Each row of a before or after table is a point. The points were changed in one or more steps. Then noise was added and the rows were shuffled. The steps act on how far a point lies along the listed directions, d1 being the first. What was done? A step turns or swaps two directions, mirrors them in a line or flattens them onto one, adds a multiple of one to another, or multiplies one. Angles are multiples of 10 degrees, from the lower direction toward the higher: turns from -170 to 170, lines from 10 to 170 but not 90. Use the fewest steps. Two steps may share a direction if one is a turn and the other turns, adds or multiplies; they go together, in the order done. Otherwise the lowest direction goes first.

Directions:
(1):  -87 -200
(2): 200 -87
Before (12 x 2)
0: -51 -19
1:  66 -11
2: -14  31
3: -62  11
4: -38 -29
5: -23  10
6:  42  -7
7: -12  -9
8: -56 -18
9:  90  -4
10: -63 -74
11:  41  -7
After (12 x 2)
0:  -2  27
1:  11   9
2:  -5 -43
3:  90  40
4: -10 -68
5:  34  47
6:  34  45
7: -25 -87
8:  40  29
9: -27  22
10:  -3 -42
11:   7  62
Steps: mirror d1 and d2 in the line at 60 degrees

Directions:
(1):  -80  -43 -236  137  147  194
(2):  -58  -68  216 -123  234  134
(3):  198 -293  -52  -81  -65   61
Before (14 x 6)
0:   24  -20   85  -55  -28  -12
1:   62  -59  109  -57   -9   11
2:  -28   52    0  -12  -56  -50
3:  -42  -40   33  -49   77   63
4:    0   25   38   -4  -25   -1
5:  -11   45 -107   84  -30  -16
6:   18    4   66  -22   -2    0
7:  -28   71    4   16  -47  -79
8:   20  -32  -47   20  -35  -18
9:   18  -56   22  -40   37   36
10:  -13  -21   26  -25   -1   24
11:  -57   65  -60   54   -2  -16
12:  -33   46   -2   29  -20  -14
13:   50  -34   40  -33  -30  -25
After (14 x 6)
0: -47 -40  26 -44  72  62
1: -10 -24  13 -18  -1  28
2:  12 -30  13 -11 -15  17
3: -37  50  10  19 -25 -19
4: -32  70 -15  31 -42 -62
5:  -5  19   8  12 -23   1
6:   7   0  22   6   8  25
7:  21 -60  13 -31  41  49
8:  55 -67  13  -3   2  46
9: -37  61  -6  28 -12 -43
10:  45 -38 -14  -5 -26   1
11:  26 -42 -22   8 -44 -35
12:  12  52 -27  24 -51 -55
13: -33  51 -25   1 -55 -44
Steps: flatten d1 and d2 onto the line at 70 degrees

Directions:
(1):  178   76   51   97 -209 -115 -141  140  -72 -233   -7 -281
(2):  -22  328  -83  213   25 -187  -55   39   28  266 -112   13
(3):   30  -46  -83  338  -16  126  -15 -240 -227  -15  186   23
Before (12 x 12)
0:   30    7   18   44  -33    5  -15  -43  -55  -38   33  -21
1:   38   30   12   33  -69  -23  -11   39  -14  -59  -10  -47
2:   13  -35   -2   87  -19   55  -25  -29  -61 -104   68   -9
3:   11   22   13   57    2  -73  -17   28   -8   14  -35  -64
4:   14   16   15   45  -11   24  -10  -37   -8   -7   15  -41
5:  -48   95  -47   19   42  -59   36   20   51   92  -59   50
6:   39  -51   49  -70  -44   -7   13   81   41  -90  -27  -92
7:  -55   13  -45    7   55   31   17  -29   18   80  -28   59
8:  -28   51  -50  121   20   -4    1  -81  -35   54   34   68
9:   21  -53    9  -53    8   21   18  -12   65  -36  -24    6
10:   20   76   -6  123  -24  -26  -15   -2  -44   -1   18  -20
11:  -27   85  -30   58   37  -14   -9  -38  -13   88  -16   28
After (12 x 12)
0:    1   -3  -18   16   30   12   27  -37   47   34  -22   39
1:  -28   74  -10   51   36   -9  -22    4   17   28  -17   47
2:   30  -80   17  -35  -43   17   30   19  -17 -138   26  -44
3:    9   40   21    9    0    8    0  -14   22   12   -5  -38
4:  -14  -98    0  -56   -5   72   11   -5   -7  -66   13   -2
5:    7   48   14   11  -13  -24  -11  -10   -5   26  -13    2
6:    9   77   -8   60  -46  -44  -12   39    0   16  -38  -24
7:   35   42   21   39  -42  -23  -16   50  -14  -57    7  -50
8:   30   -3   26   45  -16  -57  -28   34  -18  -19  -17  -80
9:   -4   80  -17   77   17  -39   18   18   22  107  -46    0
10:   25  -40   33  -41  -37   33  -22    8  -21 -105   13  -62
11:    9  -52   16  -41  -48   11    4   -1    3 -100   38   -4
Steps: mirror d1 and d2 in the line at 30 degrees; multiply d3 by 0
